Rows are points. Before rounding, the points of a table are all equally far from one centre. They may lie mostly on one side of it. Write the centre, to within rounding.
In the rows, zero is written as 128.

Points (10 x 3):
[[ 95 136 193]
 [185 187 159]
 [136 188 127]
 [144 202 159]
 [188 169 195]
 [ 89 159 169]
 [151 177 117]
 [145 115 114]
 [189 181 151]
 [176  95 172]]
Centre: [146 144 164]

Points:
[[147  73 134  64 139 140 155 126  53]
 [144  46 128  85 105 111 145 104  87]
 [170 113 179  72 144 164 208  11  80]
 [152  49 144  95 125 128 144 133  57]
 [168 117  86  87  84  97 125  88 104]
 [160 112 183 106  53  71 173 102 113]
 [176  75 135  75 198 115 147 107  72]
 [196  99 106  89 148 138 176  63  27]
 [139 116  88  57 152 172 168  71  93]
 [182 108 130 134 145 169 122 162  42]
 [142  67 139  80 134  87 113  96 102]
 [119  91 125  94 180 190 177 115  67]
 [139  77 112  67 157 114 194  97  75]
 [166 115  93 106 131  59 164 125 124]
 [150  47 171 121 142 119 148  95  36]
 [ 92 175 172  79 154 124 129  93 109]]
Centre: [173 128 158 134 134 143 165  89 110]

Points, 21 rows:
[[ 39 117 100 110 155 142 133 176 116  74 167  97 138 103  56 113 124 156]
 [ 60 115 112 118  90 171 157 213 122 106 130 178 120  84  36 104 126 117]
 [ 79 116 107  80  87 110 156 205 172  73 154 114 124  95  62 160 137 173]
 [ 64 107  91 132  83 105 167 201 160  77 191 132 149 116 101 102 149 173]
 [108  79  99  98 101 130 130 222 133  42 139 107 162 110  72  58 113 174]
 [108 132 113 135  75 156 155 200 104  45 158 120 195 127  56  96 198 149]
 [126  69  91 123  59 142  95 226 123  80 142 163 152  97  57  85 126 174]
 [126  95 117 162  96 111 195 187 126  79 133 107 184 102  16 147 107 127]
 [146  78  93 109 125  99 184 209 147  91 134 148 178 138  42 122 125 117]
 [ 89 149  43 123 123 166 142 186 141  67  99 181 183  67 105 134 113 115]
 [144 125 127 157  74 121 127 205 180 110 181 184  97  87  25 107 100 125]
 [115 126 142  87  96 133 195 223 143  51 155 131 154  68  61 107 111  87]
 [137 108 167  87 100 157 169 188 170  74 179 200 169 103 103 120 148 145]
 [105  95 119  73  94 121 160 221 144  22 145 126 146 135  64 111 173 143]
 [125 122 127 111  81  77 138 202 158  53 161 113 159 122  26  90 171 104]
 [ 99 108  84 115  92  95 183 209 121  72 144 217 155  81  65 118 131 129]
 [100 117 115 115  99 165  76 205 184  94 117 158 168 104  50 156 168 131]
 [127  83 109  86 123 146 161 192 160  37 157 130 198 110  68 132 153 120]
 [112  87 156 111  39 112 153 164  92  39 161 137 144 108  30 132 123 142]
 [ 88 157  96 110  23 128 165 172 136  78 126  97 167 100  70  95 146 152]
 [122  85 109 116  87 133  81 192 138  46 158 157 180  92  24 124 116 103]]
Centre: [139 139 127 149 113 128 128 170 120  72 124 139 122 109 103 122 128 133]

Points, 27 rows:
[[182  83 142 177 146  92 122 104 124 156  84 158 101 213  12 149 153 135
  153  77 139 106 163 122]
 [121  90 140 118  66 133 140  78 122 154 112 144  42 160  28  56 112 167
  139 145 117  98 138 111]
 [107  73 140 107 110  43 127  84 146 102  65 122  85 248  48 134  95 135
  133 125 119  99 190 129]
 [144  96 143  88 138  79  60  26 165  97 101 149  97 248  88 139 136 154
  141 112 104 119 163 109]
 [157 100 131 155  91  68 117 111 132 115  79 167  75 222  92 129  97 116
  115  80 130  66 192 148]
 [112 103 135 128 119  97 139 123 224  95  59 153 103 223 101 106  77 168
  132  86 124  53 158  99]
 [141  80  98 111 114  47  82 107 114 117 104 132  89 171  54 157 116 148
  182 107  76 110 166 123]
 [ 81 120 150 137 120  94  89 131 156 103  42 141  47 210  71 105 167  96
  134 114 130  73 137  75]
 [120 118 130 114 116  47 143 107 153  81  49 123 127 155  39  96  74 108
   89 110  51  99 152 118]
 [ 90  70  97 134 126  57 133 127 129  64  44 116  82 190  26 113 104 118
  153 113 133 113 125 112]
 [144  79 140  96 103  89 115  72 128 117  40 101 125 237  74 125  60 111
  133 113 127 117 215 117]
 [163 151  97 130  93 134  97  84 167 113  62 170 121 226  89 118 141 159
  155  47  70  97 172 146]
 [ 87 110 137 125  48  69 128  74 160  68  70 106 102 211  27 115 113 118
  150 130 142  64 200 112]
 [110  62  67 101 127  94 113  97 152 107  73 122  80 179  34 115 105  88
  164 137 124  91 198  46]
 [114 109 101  92 100 105  44  83 201 120  96 138  51 198  50 124  86  87
  165 172 144 104 167 143]
 [118  94 174  97  98  47 122  77 132  89 100 122  84 216  21 132 105 125
  175 143 145  95 121  89]
 [114 144  73 134  86  66 121 105 175 112  54 100  65 183  95 134 112 126
  140 146 105  81 149 119]
 [115  93 146 194 144 103 104  91 189  95  50 128  97 228  37 135  67  80
  188 115 138 133 196  96]
 [116  82 145 167  87  71 112  94 163 144  39 152  97 216  50 106 110  96
  107 122  93  82 191 166]
 [148  77 129 149  90  75 123  59 161 121 112 142  64 225  83 120  89 120
  116 114 132  58 195 116]
 [ 94  72  89 110  95  58 114  88 166  40  87  95 117 218  60 112  95  96
  121 101 118 167 180  93]
 [112  97 158 149 131  70  92  67 134 107 100  74  72 182 108  73  92 111
   98  93 166  85 180 122]
 [119  86  96 152  93  49 147  31 184 106 112 147  56 167  29  95 114  95
  180 123 128 146 157 139]
 [112  73 154 135 100 102  99  64 127  33  96  99  70 196  94 131 105 139
  103 137 109  82 153 115]
 [142 108 116 159  80 122  42  70 145 127  58 155  82 202  82 130 138  95
   94 157 118 112 136 131]
 [140 114 133 135  65  75 106  85 172 113 103 147  86 193  93 146  63 128
  108  74 149 101 196 133]
 [116 101 143 117  50  64 176  83 173 107  87 138  89 153  98 115  95 132
   93 140  73 149 154 135]]
Centre: [146 116 143 124 128 125 121 114 170  93 107 136 128 174  69  79 138 115
 154 134 126 130 172 126]

Points (29 x 24):
[[199 168 124 119 171 156  87 104 131 147 141  79 122 208 151 114 129 107
   63 166 155 177  94 125]
 [134 172 165  49 102 139  81  98 119 122 158 101 104 200 131 177 128  86
   75 135 154 172 102  73]
 [186 151 117  65 133 186  72  71  77 152 141  99  72 155 194 109  95  95
  102 156 161 127 149 108]
 [207 132 132 113 159 165 125  74 128  84 143 101  87 155 102 130  90  79
  118 167 136 146 198 157]
 [150 132 147 110  74 142  41  91  81  88 116  47 116 198 190 125  82  87
   72 160  99 114 146 116]
 [179 121 130 106 126 134  72  95 121  91 153 110 162 181 144 103  20 109
   98 144 120 157 164 107]
 [168 132 188  36 148 116  48 135 145 147 134  99 103 161 164 103 101 101
   84 199 148 159 116 128]
 [142 145 181  45  82 160 101 112  89 129 130  94 130 215 153 143 127  41
   76 112 132 129 148  98]
 [189 157 149  55 128 146   7 126 103 146 129 123 152 120 136  90  97  95
   93 142 148 119 100 119]
 [111 154 171  71 105 152  59  58 135  77 132  58 126 185 169  81 101 107
   48  82 102 165 172  90]
 [160 160  97  66 128 139  74  96 165 108 111  77 110 173 186  77  89 100
  113 188 113 159 190  94]
 [157 173 167 126 117 137  52  89 144  74 131  37 156 171 157  65  90  60
   82 173 179 111 164 138]
 [146 174 155  80 119 121  90 111 120  89 128  79 148 199 148  46 137  84
  124 192 120 113 142  83]
 [220 149 174  95 162 161  68 108 135 116 133 107 120 134 143 137 140  97
   80 137 175 180 160  83]
 [144 172 148  95  85 126  68  85 135  71 110  52 160 169 191 128  86  58
   90 157 136 139 193  97]
 [169  97 149  90 122 153 100  89 119 133 157  42  93 159 162  63 100 129
   71 118 156 139 192  74]
 [168 147 200  60 163 140  96 134 110 107 178  89 124 176  92 127 106 126
   65 120 131 172 121 125]
 [168 144 171  96 141 132  66  73 114  76 153  38 144 162 159 104  81  61
   44 130 173 140 179 153]
 [198 118 159 109 125 205  80 107  89  56 156  57 131 190 160 117  73 111
   75 139 127 159 147 160]
 [209 141 142  68  95 136  69  93 139 126 127  46 186 199 125  87  71  62
   95 139 159 154 109 160]
 [198 152 166  42 105 183 113 114 103 101 153  98 151 195 157 106 111  93
  122 163 137 152 195  96]
 [163 154 105  67 155 134  68 105  99 109 137  72 143 158 115 126  73  63
  142 135 176 153 171 142]
 [182 137 188  42 102 141  44  91 100  81 114  61 135 163 163  98  88  79
   94 177 146 163 130  85]
 [216 156 187  74 112 171 101  75 141  64 111  93 108 150 130 136  92  52
   96 146 197 151 106 135]
 [179 131 159  61 106 170  74 106 109 140  88  78 155 171 179  50 100  63
  112  93 123 144 192 144]
 [174 149 118 111 104 182  42  95 130 109 160  93  87 194 157  67  84  87
   96 155 142 135 219 108]
 [190 137 190  67 100 174  99 125 106 151 155  40 134 156 189 112  81  97
   98 182 132 108 177 146]
 [166 139 161  78 141 146  99  22 132 132 145  94 165 188 154 115  83  49
   53 114 150 103 166 131]
 [169 133 129  67 126 104  73 102 141 134 147  51 124 173 144 118 106  71
  114 122  97 132 136  66]]
Centre: [136 139 148  98  88 159  90  83 139 121 128  99 126 146 133 106 125 114
  91 145 139 146 138 152]

Points (27 x 24):
[[117 142 141 144 173 162  94  97 134 183 141 140 230  41 130  60 182 153
  172 102 123  76 161 105]
 [164 153 148 154 134 142  90  96 106 184 143 114 242  72 112  68 166 189
  159 118 155  89 153 126]
 [118 188 136 106 131 156  80 123  77 177 130 151 195  57 117 127 157 165
  168 113 103  85 164  60]
 [148 133 148 126 101 178  89  90 115 178 114 147 187  67 113 103 163 169
  160 135 157 104 131  59]
 [127 140 142 203 156 176  40  99 124 178 138 145 222  50 147  92 130 174
  126 144 131  74 167  85]
 [138 164 135 112 140 175  70  88 117 175 154 147 244  83 138 132 158 159
  138 117 164 118 178 136]
 [163 154 124 151 139 193  82  90 110 207  96 110 205  46 148 118 189 149
  177 113 136 110 142  78]
 [124 159 119 132 106 137 130 105 118 173 135 146 231  55 103 129 155 146
  177 109 134  95 121 104]
 [ 95 134 123 157 152 164  85  89 109 225 108 129 222  27 127 128 174 179
  164 120 150  81 151  98]
 [119 110 113 132 131 151  59 143  81 149 164  85 222  65  96  85 156 180
  177 113 151  87 147 121]
 [146 149 133 153 104 160  47 104  93 174 167 123 208  51 121 101 166 119
  166 116 173 110 109  87]
 [152 129 114 121 133 135 103 117 141 189 161 122 214  43 118  91 160 170
  159  96 129  26 175  99]
 [136 145 136 146 138 167  93  95 124 214 122 158 219  56 125 121 180 181
  147 112 114  46 145  86]
 [127 157 113 120 126 150  77 123 116 224 134 143 225  61 130 115 151 160
  172 124 144  58  96  89]
 [173 151  94 133 127 175  80 121 104 185 157 149 234  42 122 102 178 131
  132  84 142  60 146 100]
 [156 140 120 158 176 159  46  74  99 165 151  99 242  45 128 101 157 101
  171 158 180  48 156 123]
 [162 131 119 177 119 132  77 112 100 190 139 146 226  60 139 132 138 174
  194 157 137  92 112 126]
 [139 145 110 140 141 182  67 102 111 199 122 142 245  52 156 125 134 143
  184 141 113  74 160 110]
 [121 116 110 135 166 151  99 115 103 205  90 132 236  19 110 100 162 180
  169 106 111  49 116 109]
 [153 153 125 132 141 144  56  93 113 199 164 166 235  31 159  97 179 152
  137 141 164  76 159  96]
 [153 140  99 109 102 158  85  82 101 221 139 116 233  85 134 112 166 154
  174 153 118  72 148 104]
 [152 126  85 115 172 177  77  87 102 192 124 161 226  49 133  85 172 130
  164  94 149 120 130  68]
 [180 111 155 117 146 176 108  93  85 180 104 128 245  48 104 144 132 148
  141 119 164  69 188  86]
 [141 138 140 123 136 175  59 136 126 193 138 153 233  77 122  85 163 154
  143 147 166  77 137  59]
 [175 133 111 148 145 181  90  70  82 152  89 160 217  58 115  83 150 145
  158 146 159  80 190 115]
 [204 146 167 138 126 150  76  75 128 183 149 127 225  28 114 101 169 128
  147 145 119  59 171  97]
 [173 125 145  99 117 195  68  88 105 209 147 134 204  28 134  61 196 128
  116 119 123  82 117 102]]
Centre: [143 117 123 131 186 110  94 122  93 181 118 101 153  74 132 117 141 112
  87 146 119 101 139 124]

Points:
[[ 77 143 176 167 162 184 184 123 125 127  64 221 170  84 189 104 140 157
  157 124 149 109 157 151]
 [ 84 130 187 166 134  95 171 104 124 108 118 223 155  62 171 118 147 168
  185 123 154  96 216 160]
 [128 142 192 170 100 126 198 118 130 130 117 183 204  42 152 126 185 167
  161 143 172 130 168 139]
 [109 109 179 202  97 158 192 111 102  97 105 213 168  68 206 103 193 154
  145 135 163 104 171 121]
 [113 146 199 218 122  84 192 104 116 123  93 202 108  91 165 115 106 167
  156 131 192 108 146 101]
 [ 74 108 184 157  70 136 194 154 130 106  72 199 148  82 208 120 147 146
  139 142 124 107 173 168]
 [ 79 103 169 182 130  87 216 110 139 109 121 194 180  50 206 107 141 125
  134 131 140 111 168 108]
 [ 76 104 155 159 150 103 167 107 130  82 141 186 205  74 189 167  91 159
  167 106 130  98 172  65]
 [ 69 109 185 183 119 132 208  96 134 123  93 188 163  25 189 111 144 182
  142 172 163 126 183 136]
 [ 67 130 201 170 117 115 196 119 156 108 106 212 167  71 220 122 147 170
  137  99 134  80 154 105]
 [ 71 104 191 163 105 123 213 106 126  90 118 213 115  59 200 126 175 203
  120  90 132  90 165 161]
 [ 82  94 175 165  97  94 210 112  91 106  89 227 154  62 144 121 168 148
  155  96 172 125 196 120]
 [ 87 106 158 179 111 116 189  83 132 116 128 236 125  33 200  92 148 140
  170 111 162  89 144 123]
 [ 74 133 209 129 114 142 204 128 127 130 106 232 146  88 171  97 123 173
  181  91 155 142 177 120]
 [ 68  69 163 179 103 161 202 136 146  99  99 167 170  68 209  93 137 139
  156 137 107 124 161 146]
 [103 107 213 179  93 114 196 160 103  98 141 185 176  78 220  99 124 168
  157 116 147 122 136 155]
 [ 80 110 182 189 133 151 182 127 125 108  78 229 167  45 203 111 138 173
  169 118 157 121 175  99]
 [ 94 142 148 192  93 106 187 127 145  83 105 220 153  66 176  99 139 142
  133  90 154 124 191  98]
 [ 88  84 182 150  99 114 176 111 119 129 136 205 174  69 183 125  94 111
  156  57 143  85 178 142]
 [105  84 191 167  55 114 171 136 101 146  77 204 194  75 193 130 144 176
  139 143 149  82 164 114]
 [124  73 163 148 122 120 225 122 135  89 119 211 176  82 164 106 126 170
  167  92 156  74 197 127]
 [ 96 118 158 169 118 138 205 129 143 121  89 216 131  50 145 109 143 118
  133  59 158 107 175 138]
 [ 94 159 211 159  88  92 190  96 122  99  93 205 144  51 178 114 126 146
  165  89 144 139 145 129]
 [ 96 105 222 177  71 134 187 117 120 100 105 192 164  48 199 121 131 218
  163 150 163 106 153 113]
 [117 110 204 148 136 130 170  76 137 122 120 184 139  70 215 108 138 205
  197 104 153  92 207  97]
 [ 81 117 215 161 120 135 167 161 141 136  76 203 146  76 234  96 127 146
  146 102 172 107 156 125]
 [ 87 141 141 169  84 125 160 115 156  92 109 197 137  48 172  95 154 127
  162 106 155  82 194 104]
 [ 95 118 220 196  89 110 201 114 105 119 109 204 155  70 153  95 121 159
  142  82 157 125 174 117]
 [ 86 135 186 188  93 133 162 151  88  97 105 173 188  71 179  80 149 160
  140  62 161 105 129 136]
 [ 97 135 199 158 119 123 203 116 130 115  72 200 174  48 154 109 131 156
  158 117 112 101 164 116]
 [ 98 118 209 114  97 100 181 127 107  85 100 177 133  43 141  92 140 169
  203 115 154 124 170 151]]
Centre: [105  89 151 137 126 129 139 102 126 112 119 164 136 104 165 140 139 172
 127 122 167 133 136 129]

Points, 29 rows:
[[204 111 119 156  40 146 115 137 120  50  47  80  97 115 123 125 152  99
   40 166  48 119 130 142]
 [180 166  95 175 103 165 129 170 136  81  67 101 133 124 161 126 140 131
   54  89  77 108 164 191]
 [157 164  75 172  76 156 108 183 150  35  75  90 113  92 155  96 143 120
   74 135 110 169 147 160]
 [203 130 123 178 103 136 129 186 182  67  77  93 116  77 117  79 149 122
   82 129  94 172 100 160]
 [181 178 129 187  82 143  87 158 117  50 100  79 162 142 118 107 153  94
   74 124  70 162 124 197]
 [137 177 117 174 111 141 100 168 138  63  99 142 154 134 137  70 114 111
   42 156  79 128 109 167]
 [182 169 156 143  81 151 127 196 130  62  69 102 109 151 120  98 127  91
   54  76 107 166 121 217]
 [157 171  77 151  82 135 150 191 124  29  83  81 145 120  88  88 151 116
   89 111  99 136 131 188]
 [170 156  93 156  52 169  90 207 146  55  73  85  99  84 100 115 128 108
   64 148  82 138 155 162]
 [173 190 142 128  66 203 149 168 149 110  27 125 119  95 117 113 131 115
   75  91  82 140 106 185]
 [212 159 125 158  87 169 114 183 101  14 100  84  93 107 102  95 121 113
   66 115  97 132 132 181]
 [182 189  53 142  66 180 115 167 158 100 118  93  98  98 131  94 125 107
   94 130  77 145 145 216]
 [211 193  86 182  90 148 135 143 158  62  82 119 110 109 116 123 109 130
   60  97  93 113 143 204]
 [162 125 107 134  50 176 116 151 123  43  50  74 141 119  85 123 161 106
   73 150  50 145 140 189]
 [187 188 110 202  77 133 151 156 138  71  98 137 129 102 141 116 116  71
   66 112  97 171 129 207]
 [169 132 111 217  45 189 132 129 112  90  87 120  89 123  80 105 142 113
   41 136  75 168 124 157]
 [192 156 169 140  45 121 123 152 152  55  54  35 126  98 106 108 173 137
   96 143  79 147  94 197]
 [197 175  80 154  62 114 119 163 119  40  67  87  93 133 142 116 121 140
  106  77  67 126 138 172]
 [142 161 154 170  48 144  83 132 123  53  58  47 135 128 118 138 176 117
   64 112 113 100 100 184]
 [175 199 159 159  51 187 105 159 165  82  46 136 131  95  99  98 128 125
   71 112  81 141 109 173]
 [148 108 143 186  92 112 119 199 169  84  75  79 161  70 104 101 120 119
  108 119 110 144 135 165]
 [203 148 108 192  90 191 140 177 145  57  97  95 131 100  91 104 137  91
   63 141  89 115 121 200]
 [181 149  74 144  80 173  83 117 163  40 102  91 118 136 121  78 158 109
   56 114 142 176 130 178]
 [175 177 112 198  68 135  99 153 121  75  73  46 145 134  97  86 105 128
   52 130 100 133 105 193]
 [179 160  78 157  54 150 101 181 146  20  90  76 159 130 103 122 156 115
   75 112 108 150 157 162]
 [143 143 116 165  62 149 128 156 125  51 120  75 110 113 162 108 160 121
   72 103 102 152 122 249]
 [164 171 135 192  93 170 127 164 104  62  69  88 116 133 149  89 157 156
   48  85 109 152 149 159]
 [146 112 128 164 107 144 152 159 141  86  30  65 117 117 121  82 130 114
   56 111  69 119 102 168]
 [222 186  95 163  65 120  70 151 132  55 112 109 116 125 130  65 134 150
   57 137  86 126 128 164]]
Centre: [171 143 137 123  66 138 140 135 128 109 111 107 115 139 125 133 126 124
 102 152 129 133 126 149]

Points:
[[105 129  89 127 169 148 101  75 190 156  90 112 103 129  75 169  59 148
   77 113  73 140 123 139]
 [105 120 125 140 158 137 140 128 167 176  92 129  79 102  93 195  45 186
  141 140 166 180 128  99]
 [ 69 112 126 162 212 185 135  89 151 117 105 143 153  83 119 114  43 163
  136 153 147 194 148 154]
 [ 95 118 145 168 182 147 112 129 175 130 128 157  69 115  82  90  47 187
  121 108  71 154  91 150]
 [ 96  80 154 209 164 149 157  59 124 167  77 127  82 146 112 120  48 171
  131 177 120 161 128 185]
 [129  95 129 133 181 162 180 135 133 132  79 202  50 130  73 147  38 145
  103 155 126 172 120 172]
 [122  75 170 155 179 116 171 115 116 128 105 162  78 133  61 168  52 100
   97 125 130 177 108 160]
 [125 146 144 133 195 130 111 192 195 157  82 153  51 153 126 109  87 144
  119 145 151 146 102 134]
 [ 95 106 137 151 201 137 147 134 170 102  95 175 114 108  90 151  64 169
  120  71 101 185 164 172]
 [ 89  90 138 159 151 126 164 158 197 159  96 142  50 117  99 138  60 141
  160 176 136 190 119 151]
 [ 86  93 164 145 180 154 147 100 168 124 108 140  98 109  86 142   7 128
  140 135 127 181  93 165]
 [132  83 111 159 215 116 122  91 166 118 103 181 118 158  67 148  33 149
  120 152 135 164 146 116]
 [125 100 135 128 202  99 138 132 159 183 110 119 109 137  94 133  30 185
   85 157 168 134 135 172]
 [ 91 114 115 143 185 156 148  98 181 164  99 130  73  76 104 136  33 148
  111  99  89 193 106 102]
 [ 98 115 118 189 181 123  99  97 139 181  98 203  63 113  52 104 101 124
   91 165 136 160  80 198]
 [120 133 111 173 156 151 162 131 188 147 106 153  66 104 126 120  12 140
  103 100  98 186 116 183]
 [ 88 132 100 150 243 129 173 106 172 127  48 207  91  86 145 129  28 126
  126 130 109 151 126 144]
 [135 135 119 164 190 145 130 137 196 134  94 164  89 123 127 121  24 160
  121  93 140 202 127 153]
 [ 97  88 142 171 176 165 124 138 194  98 142 118  89 116 110 130  28 137
  111 173 147 147 141 142]
 [100 137 139 160 172 142 177  96 154 135  54 179  86 124  78 101  21 144
  107 126 153 193 111 160]
 [ 76 161 123 194 211 157 166 142 159 112  88 143  87 100 117  72  44 123
  104 154 104 181 125 147]
 [ 60 119 123 201 213 169  95  92 154 155 116 110  96 127  97 106  55 146
  111 153 164 141  97 120]
 [108 138 136 153 204 149  95 120 149 136  73 110  86  68 104  91  73 180
  116 144  97 115 138  74]
 [139  97 139 190 158 140 143 160 162 152  89 133  57  75  83 129  51 176
   95 145 124 173 107 156]
 [106 106 124 186 160 165 126 113 210 172 104 100  73 177  95  98 100 168
  112 128 148 131 125 156]
 [ 55 161 138 179 188 164 137 130 149 130 124 172  62 100 162 194  60 140
  119 116 104 184 119 195]
 [133  83 167 181 173 187 116 147 173 141  92 139  88  95  81 116  70 126
   77 161 157 103 107 174]
 [110 104 111 166 233 143 170 114 193 149  88 133  86  79 107 104  37 132
  154 119 112 161  99 107]
 [109 117 140 195 179 160 106  95 166 127  67 174 124 118 128  98  31 178
   94 127 122 189 155 164]
 [ 86  84 125 202 194 154 118 181 151 117  91 161  67  89 108 146  58 112
  140 155 135 159 125 157]
 [ 98  85 141 180 173  90 105 112 123 159 147 161 133 119 100 114  36 187
   98 183 104 172 150 160]]
Centre: [114 137 130 154 168 133 148  98 145 154 115 167 106 108 128 134 107 133
 122 146 123 126 131 145]

Points:
[[164 156  94  76 156 133 133 134 152 183  63 150  96 226 116 166  93 148
   75 136 109 155 104 119]
 [185 167  44  80 149 146 160 128 176 167 115 133  99 224 111 130  75 171
   64 134  85 136 123 112]
 [154 186  88  63 171 120 154  94 209 165  67 143 120 201 107 141  95 126
   62 154  82 178 135 100]
 [167 182  73  67 155 136 135 150 135 155  74 171 127 211  93 134  94 123
   70 178  93 207 105  93]
 [169 185  72  58 166 127 121 118 173 146 101 161 146 202 118 155  81 138
   35 162  72 175 140 112]
 [169 182  31 117 163 102 136 101 159 183 118 141 134 199 114 157 124 153
   54 178  46 184  84 116]
 [154 150  39 102 164 137 138 115 156 165  63 139  99 195 151 148 101 143
   42 166  78 144  99 128]
 [138 164  69  90 164 139 145  98 187 143  80 143 138 205  69 159  81 166
   36 195  71 157 133 106]
 [122 190  37 110 123 177 119 140 183 165  92 164 144 180 130 146  91 156
   53 141  70 139 116  72]
 [183 149  68  73 172 105 155 102 173 193  83 164  98 196 115 132  88 167
   63 170  68 162 100 111]
 [142 154  65  60 164 143 153 107 158 179  77 159 127 204 129 160 114 119
   68 150  49 178 121 108]
 [151 185  75 120 145 144 129 109 203 150 115 157  88 226 104 151 130 146
   77 181  63 174 108  75]
 [155 159  81  63 162 133 104 117 163 152  85 145 131 199 104 168 104 160
   44 130  59 152 113  59]
 [151 189  81 109 152 118 105 120 160 164  48 143 122 207 129 132  81 132
   71 208  88 151 108 130]
 [147 147  42 100 164 122 132 115 185 177  55 155 108 207 115 178 105 154
   58 168  74 172 121  94]
 [130 176  65  74 126 120 120 104 149 177  90 127  90 220 105 139 125 158
   58 190 104 148 108 110]
 [152 130  41  86 156 129 143 142 168 159  97 168  80 196 123 148 103 146
   61 171  95 119 114 125]
 [141 160  81  64 143 125 155 121 198 168  75 146  84 209 103 151 109 150
   53 159  90 197 116  87]
 [153 190  80  85 167 103 147 128 180 129  96 112 136 225 156 183  94 162
   74 174  88 161 140 101]
 [147 168  28 110 178 144 150 113 162 157  73 154 126 237 130 164  90 132
   76 150 110 157 149  92]
 [170 166  66  84 126 145 145 122 161 191 118 136 142 211 129 179 136 125
   56 181 106 191 137  87]
 [141 169 119  77 167 124 136 154 195 169  76 110 126 197 131 173  77 116
   74 163  89 161 157  99]
 [152 196  36 129 157 122 114 140 149 206  82 141 103 216 105 139  72 149
   66 177  97 176 104  83]
 [180 161  40  95 139 131 162 125 164 151 123 173  98 234 118 141  93 126
   63 177  67 165 136 102]
 [146 192  78 103 157 110 130 120 157 135  43 146 118 223 101 113 115 153
   54 161  45 157 144 104]
 [127 177  64  97 116 130 162 127 180 162  99 165  96 202 129 135  65 109
   28 165  65 186 113  98]
 [194 165  94  61 181 115 137  92 149 158  90 132 130 213 145 148  74 152
   78 144  78 141 141  95]
 [164 174  32  98 126 134 139 154 191 173  98 144 112 206 137 175  95 137
   65 174  64 167 125 103]
 [161 139  64  72 171 142 149 129 151 193 108 154 116 198 138 174  99 125
   62 154  54 136 120  95]
 [134 186  32  62 178 110 121 100 152 162  97 166 128 179 112 160  99 141
   85 166  67 192 154 125]
 [170 178  77  79 133 132 142 131 158 183  93 145 126 191 127 200 122 159
   41 158  64 170 122  78]]
Centre: [140 155  87 132 140 113 148 119 148 149 114 134 136 161 107 130  95 146
  91 147  95 167 126  96]
